Rows are points. Two turns around zero, p and q, are shown by what they do to some points. Where does a point land after both, in the order given? Backwards means that the second turn is done in reverse. Each puzzle has new turns, and all numbers are rounded.

Turn p:
[-24 -14  12] => [-30   6   1]
[ -2  48 -13] => [33 37 -4]
[-24  -2 -21] => [-10  12 -28]
[ 50 -33  23] => [  6 -55  32]
Turn q:
[-16 -24 -33] => [ 22  27 -27]
[ 12  10 -34] => [-22  21 -22]
[-27  20  -3] => [  3 -24 -24]
[-10  26  44] => [ -4 -48  20]
[ 42 -33  26] => [ 2 25 54]
Where do these land?
p, then q: [-7 -6 -3] => [ 4  0 -9]
p, then q: [ 62 -23  -6] => [24 44 44]
q, then p: [ 41  -7 -23] => [ 3 47  6]
p, then q: [-32  -9  12] => [ 10 -24 -23]
q, then p: [-44  21 -15] => [  7 -30 -41]
p, then q: [-19  24  35] => [-11 -45   7]

Turn p:
[ 22  -4 -11 -24] => [  4  18  -8 -28]
[ 2 12 61 26] => [-47  11  22  41]
[25 26 26 29] => [-25  10  45   9]
[ -6 -49 -28  27] => [ -7 -56 -18 -22]
[-20  15 -22 -48] => [ 45  27 -27  -1]
[-23   0 -26 -11] => [ 32 -10 -15   1]
Turn q:
[ -5   5 -28 -27] => [-31 -23  -3  10]
[-34 -15 -14   7] => [-10  16 -19  30]
[ 70 -18  25  27] => [ 68 -26   4 -36]
[-13  13 -28 -42] => [-46 -23   7  13]
[-32  22  -1  24] => [-17  38 -17  -6]
[14 -7 46 12] => [ 37  17  26 -11]
Where do these land?
p, then q: [-27 -37 -20  15] => [ 17 -26 -23  35]
p, then q: [-36   6 -18  13] => [ 37 -15 -16  -2]
q, then p: [-19   4  22   5] => [ 2 15 20 15]
p, then q backwards: [ 12 -41 -13 -57] => [  5  29 -27  60]
q, then p: [28 29 -5 11] => [ 12  22 -31 -13]
p, then q: [43 40 34 14] => [-10  54  39 -18]

Turn p:
[ 16 -22  15  -8  63  -1   0   4] => [ 35  23  11  45  21 -13 -18 -14]
[-35   8 -13 -31  14   0  12  -5] => [  8   2  17 -10 -33 -16 -31  -1]
[-46 -53 -40  50 -20  20  43 -25] => [-66  50  32 -17 -15 -51  33   9]
[ -1  41   3  42 -48 -42 -23 -22] => [-35 -62 -35  -8 -12   1  42 -14]
[ 29   0  53  37 -43  -7   0 -40] => [-10  -2 -47  22 -12  22  71  11]
[ 8 -5  2 -1 37 27  5 11] => [ 16  30  -5   9  21  -9 -23  -3]
[ -8  16  23 -19  17  31  -8  40] => [ 39   5 -17 -16  18  -5 -32  26]
[ 38  22  10 -10 -20 -63   1  14] => [ 27 -49   8  -5   3  34  33 -34]
[-18 -23 -29 -41  11  11 -26  24] => [  0  -4  42  -2   8   6 -48  25]
[ 16  16 -24 -19 -13  24  -5  -2] => [-15   7  -7 -18   0  31 -25  -3]
Turn q:
[-26  -1  45 -17  39  30 -14 -23] => [-15 -54  -5 -30   8 -40 -16   9]
[ 54 -14 -25 -13  27  18 -12  18] => [-20 -26  22   6 -25  55  -9  -8]
[-28  26 -11 -16 -14 -30  16 -27] => [ 18  25 -10  17  -5 -42  -8 -28]
[ 13  11  29   1 -49 -19  19 -35] => [ 55  30 -18 -12 -13 -14 -22  15]
[ 34   7  -8 -19 -43 -34 -25  24] => [ -8  56  18   4 -37  20 -16  16]
[-33  32  31  20  24  34 -45 -25] => [ -3 -31  34 -55  19 -47  13  -1]
[-40  -3 -50   1   1  34  27  53] => [-45  14 -15  19  62  26  14 -36]
[ 16 -40  -3   7  -7 -24   7 -24] => [ 20  -3 -30  10 -34  11  19  11]
[ 11 -18  -9  36  23  -7  27  40] => [ -3 -12   5  41  27  33  26  21]
Where do these land?
q, then p backwards: [ 94  -2  12  -3 -29  -4  -9  -3] => [  4  -3  11 -95 -21  14   7  -5]
p, then q backwards: [-22  -8  -9 -17 -30 -30  -9 -17] => [ 25 -11   1  -2  35  -6 -33  -2]
p, then q backwards: [ -4 -24  -1  24 -24 -14  17   5] => [-18  -2  -8  29   7  -4 -30   6]
q, then p: [ -3 -24 -19   3  75 -30  -7 -31] => [-28  23  36   1 -10 -15  74  10]
q, then p backwards: [-18 -25  -4 -19  -2  33  16   7] => [ 19  33 -12  21  -8  16 -19  -1]
p, then q: [-17 -18   5  -9 -14 -32 -21  26] => [-11 -14 -20  10  -1  14  -4  45]
q, then p: [-19 -25  16   9   1  -6 -27 -18] => [ 11  -4  35 -26 -12   6   8  -7]
p, then q: [  1  36 -30  11  31  35  -8   2] => [-22   0  23 -12 -33 -27  23 -33]
q, then p backwards: [-13  90  31   1  -8  49  48  30] => [ 22 -16 -45  -6  65  17 -26  83]

Turn p:
[-37   8  12 -21  22 -12 -25 -19 -63 -35  32] => [-14  57   6  23   6  17 -34  26  20  46  34]
[ 23 -14 -44  20  -4 -43   3  24 -27  27  13] => [ 44   6  26  17   8   1  -5   7 -54 -25  21]
[ 40  52  26 -21 -17  16  33 -13  45 -25 -13] => [-11   5 -45 -22  20  30  41 -27  30 -22 -48]
[  8 -17 -33  42  12 -11  10  38  -6  14 -54] => [ 42 -61  34   6  11   5 -15 -10  -7 -26  16]
[-28  18  17 -11 -28 -17 -53  30 -32  -9  54] => [-35  59  52   0 -21  26  -7  34 -17  16   0]
[-47  35  27   2 -11  -6  12  17 -33  -5  34] => [-45  43  25 -16  16  24 -27 -16  -4   9  18]
[ 39  -9  22   6  17   5  25  24   5  39 -14] => [ 13 -26   0 -17  41 -25  -9   2 -19 -20 -34]
[  6 -29 -35  62  12   3 -19 -11  -8  18  11] => [  3 -26  11  54 -20 -26 -18   8 -25 -30  22]
[ 13 -14 -40  18   9  27 -46  13 -10  21 -11] => [  9 -29  40  39  -6 -25  23  26  -1  -6   9]
[ -4  -4  48 -29  10 -13  21 -41  62 -38 -21] => [  1  -1 -73 -46 -29   7  -9  -8  46   5 -28]
[-10 -13  -9 -33  15  28  25 -13  50 -26   3] => [ 11   6 -27 -14 -25 -29  18 -41  37  17 -17]
[ 16 -39  -9   7 -40  20 -11  -3 -29  11  -5] => [ -4 -30   7  27  -5   2  12   9 -44  33  -6]
[-19  25  18 -42   3   3  23 -46  45   7 -28] => [-13  -3 -56 -52   1  -8  30 -10  37   3  12]
Turn q:
[-17  31 -46 -26  19  12 -21 -10  35 -19  29] => [-22  -4  31  47 -21  23  -7 -17 -32   4 -38]
[ 15   4 -44 -31  15  -8 -15  30 -16   2  25] => [  8   6  22  46 -37 -32  -7   2 -12  11   3]
[  0 -38   8  38  17  -8  13   9  23 -14  39] => [-62  -6  10 -10  -5 -11 -11   4  25 -24  16]
[ -6  33  37  -2  41  14  37  28 -11  39  11] => [ -3 -45 -28  12  43 -32 -36  25 -13  21   3]
[-12   2 -35  19  16 -38  44  29 -51  -4 -41] => [ 10  28  12 -43   7 -76   9   4 -36  21   3]
[  6  28  33 -25 -31 -39  35 -47   2  29 -30] => [ 36 -10 -62 -35  10  12  -7 -55 -14  13   0]
[-44 -42  32   0 -23 -16 -20 -23  29  43  16] => [-21 -11 -29 -26 -24  60 -18  10 -11 -11  49]
[ 33 -21 -34  13  -7 -32 -35 -40  31  21 -37] => [ 33  11  15 -17 -25  17   9 -39 -19 -69  12]
[ 26  41  -1  48 -27  16 -27  15 -19 -30  -2] => [ 13 -28  20  -3   3 -12  65  15  28  -3 -33]
[  0 -27 -24 -14  -5  19 -21 -33  27 -33 -46] => [ 14  56  28  -2  11  43   7 -18  -4 -27 -14]
[-33 -21  27 -11 -41  27  46  37 -28   3 -14] => [  0  17  -5 -23  34   1   5  19  18  69  42]
[-44  -7  31  11  13  35   9   1 -28 -29  23] => [-34   7  -4 -14  13  12 -13  51  22  34 -24]
[ 33   6   1 -27  20  -4 -44  32  19 -34  32] => [-17   8  -6  75 -20  -9  18   7  16 -23 -10]
[ 43   9  15   9  -6  20  -1 -30 -14  27  -5] => [ 44 -28  -4 -10   8   3 -14  -8  32 -17  -8]
Where do these land?
q, then p backwards: [-34 -10  15 -32  17  28   1   7 -27   1 -23] => [ 15 -10  22 -25  12 -29 -13  -7 -45  -6  13]
q, then p: [ 42 -39  -5  29  22   6   1 -11  30  -1  30] => [-17  12 -16  -5 -62  17 -18   0  34   5 -15]
q, then p: [ 26 -26 -51  12 -60 -29  58   6  34 -20  12] => [-51  40 -86 -30 -12 -13  -1   3 -12   5  27]
q, then p backwards: [-20 -18   8  -7  34   9 -19  16 -68  -8 -13] => [ 17 -23  22 -33  32 -31 -49  -9  -7  12  22]
q, then p: [ -7  47  11 -38 -13  49 -12  18 -34  38 -46] => [ 34 -24  16  33  58 -37  -4  21 -27 -30 -41]
p, then q: [ -1  22 -21  34  25   2  15 -11  26 -28  16] => [-24   1  16 -12  -4  23  26 -26  10 -19 -37]
p, then q: [-21 -25  -4 -41  25  -4  -5  -1 -10   0  47] => [ 23 -45 -33   8 -19 -14  19 -16 -29   2  -1]
q, then p: [-47   0  13 -15 -15  37 -55  21 -39  14  -1] => [ -7 -18  64  -2  34 -13  11 -22 -31  -9 -45]
p, then q: [ 41  21  20  12 -35 -26  26  12  26 -23  20] => [ 39  34  30  -7  30   9  11   0   4  17 -45]
p, then q: [ 24  33  -8  23  14 -41 -13  16  47  18 -32] => [-24  57   6  37  19  -8  20 -19  39   6 -12]
p, then q: [-45 -28  38 -29  -4  28 -15  -4 -15  -6 -17] => [  9 -19 -14   8 -13  30 -19  10 -37   4  55]
p, then q: [ 38   6 -25  21  29 -34 -23 -60  16 -24   3] => [-24 -10  65  10  -6 -30  51 -26  17  -7  -9]
p, then q: [  5  18   9  31 -37 -25  40  -9  14  39   6] => [  2  46  13  -6 -26  -5 -18  19  10  33 -43]

Turn p:
[-29  17 -48 -38  12  41  43  19  45 -36  27  12] => [ 61 -17  51 -11  19 -19 -22  60   9  18 -10 -33]
[ 14  15  35  38 -16 -15  35 -15   0 -22   2 -18] => [-10  14   6  45 -13 -28   7 -32  27  -9  16 -20]
[-22  17  27  41 -25 -10 -47 -34  15  10 -16 -25] => [-11 -22 -25   6  -3   8  70 -33   0 -21  26  -8]
[-23 -17  -9  35   7 -34 -19 -19 -17 -10  16 -34] => [  4  -9 -31  -6 -31 -43  33 -18  -2 -11 -10  19]
[ 16   3  46  15  33  15  -2 -28 -15  19  14 -12] => [-27  -6  14  35 -33   8  10  -6  -5   8  30  35]
[  9 -28 -61 -73 -24  23  42  35  46  15  39   5] => [ 78   5  12  -9  23  18 -71  61 -19 -29 -22 -16]
[ -9 -18  26   5   0  -2 -27  18  -6 -16 -29 -41] => [ -7 -37 -15  -4 -21   8   2 -48 -10  10 -12 -12]
[  4 -27   2 -62   9 -19  18 -19 -22  19 -29  66] => [-18  10 -20  -6  54  32 -44  24  35  21 -15  50]
[-18  -9 -49 -17  10  15  45  43  28  32  -6  18] => [ 24   9  -6   9  28   1 -29  61 -33  19 -32 -30]
[ -7  15  44  22 -14  -3 -23  13 -39   1  20  14] => [-36   5  -4 -16   0 -19  -1 -31 -13   3  51   7]
[ 21  10  15  29  15 -36 -42   8  19 -10  -1  -7] => [-34  -9  18  -4  -2 -10  31 -32 -16 -33 -21   5]
[ 14  56  11  15  -1 -10 -20  -8 -32   0  -5 -43] => [  8  31  16   1 -19   1  41 -55 -15  16  15   7]
[ 28 -34 -39 -11  -6  35  -4 -14 -22  -1 -33  64] => [-32  25 -14 -42  -1  45 -25  49  42  10 -16  -4]
Turn q:
[ 15 -33  45   0 -28  40 -46   5  14  -8   7   6] => [ 48  26   2 -39  -2  -1   7  21  18  11 -53  -1]
[  9   5 -52   7  54 -42 -26  21 -47 -21 -21  15] => [-84  26  22   8  14  18  34  -2 -29 -27  10 -20]
[ 24  22  -8 -36  32  -2   7  14 -11 -10  -1 -30] => [ -9   1   6  25  -7 -26  13 -33 -12 -22  -2 -38]
[ -9 -14  32  -7 -60   3 -49 -20  16  42  -6 -18] => [ 45  -2  -3  -9  51   0  -3  24  53  37 -24  -3]
[-22  -2 -21 -42  18 -21  24  23   0 -10 -15  26] => [-28 -28  -6  18  -6 -20   6  29 -44  -6   9 -16]
[ 39 -19 -41 -17  40 -20  15  -1  -4  32 -10  18] => [-16 -17  31  -4  28   6  25 -28 -57   4  21 -10]
[ 21  34 -20  15  57 -45  21  35  10  -6 -34  21] => [-58 -28  34  35 -24  39   0 -19 -38 -11  -2 -20]
[ 19  -9 -36  -8  56 -42   4 -23  11 -31 -20  15] => [-45 -23   1 -19  14  28   1 -17 -44 -44  10 -28]
[-12  -8  11   5 -36  72 -26  -7  11  29   8   3] => [ 43   7  -2 -40 -14 -20  20  11  39  47  -3  13]
[ -9  22   1  19 -29 -18  39  13   4 -18  64   0] => [  9  -5 -33  41 -18  -4  -8 -10   3 -24  -1  65]
[  3 -29  -6   8 -59  47 -23  -9  22   3 -30 -32] => [ 12   2   0 -52  17 -36 -27  -4  42  43 -29   5]
[-42 -11  49  44   2 -18  50   3 -26  -4  31 -24] => [ 20  47 -35  43 -22  23 -54   7  -5   1  29  27]
[ -7  29  36  16 -27  -3  42 -27 -33 -12  10  14] => [ 25   7  17  23 -20  -1 -34  20  21 -34  34  32]
[-29  12  11  -3 -19  49 -31 -26  33  14  18 -15] => [ 37 -12 -36 -28 -12  -5  18   2  52  24   1  -6]
Where do these land?
q, then p: [ -6  11 -23   3  -2 -31  29 -32 -57 -25 -25  -3] => [ -1 -40  28 -30   4 -59  15 -12  -7  -6  24  16]
q, then p: [  9  20 -54  34  -5 -27  20  -9   6 -16  36  16] => [-13 -16  -9 -25  16 -28  -5  53  48   9  18   6]
q, then p: [-10  34   0   0  -4  13  52  32  27 -19  20 -14] => [-13  18 -52 -23   3  -6  18   2  27 -42   2 -16]
p, then q: [-39   0 -44 -31 -27  31  -5  -6  28  14 -29 -37] => [  8  11  40 -21   4 -44   2 -63 -29  18 -10  -6]
p, then q: [ 28 -14 -23  -1 -35  -1 -33  47  21  35   3 -11] => [-25  39   8 -15 -11 -53   6  -3  22 -34   8 -26]
q, then p backwards: [ 50 -24  25 -18 -19  -8  21 -34  22  14  45 -21] => [-16   9  -5 -59 -31 -45  -1   8  16   0  17 -42]
p, then q: [-33  22  25 -17  15  25 -42  15  -2  21 -36  55] => [ 27  23 -32   6 -21 -12  34  12 -42  38  43 -28]
p, then q: [ 36 -25 -23  38 -38   4  10  -3  29  16  -9  -7] => [-42   4 -13  -7 -25 -32 -26 -24  36  -7 -20   4]
p, then q backwards: [ 28 -21  29 -19  28 -32 -34   2  32  20 -19 -27] => [ 42  15 -12  17   6 -48  12  21  37 -17  25  17]
q, then p: [-42 -47  21   5   9 -41  45 -24 -51 -31   7   9] => [ -7  19  42 -82 -13 -40  10 -13 -32  13  16   1]
p, then q: [ -2  42  30  39  40  15 -40 -27 -56  42  11  34] => [ 26 -13 -26  50 -32  -8  25  49 -10  11  61  49]
p, then q backwards: [  9   1  10 -48  38  23 -16 -11 -42  -7 -43  19] => [ -3 -10 -13  74 -21   4 -11   8  30  32 -21  11]
q, then p backwards: [-28  16  30  -8 -16   5 -18   8  26 -42   9 -23] => [  4 -56 -28  13 -15  -9  23 -15   4 -14 -17  -8]
p, then q: [ -1 -16  -3  24  14  24  10  41  17 -24  31  11] => [ -4  33 -18  31  30  -5 -14  19   9   2 -34 -13]
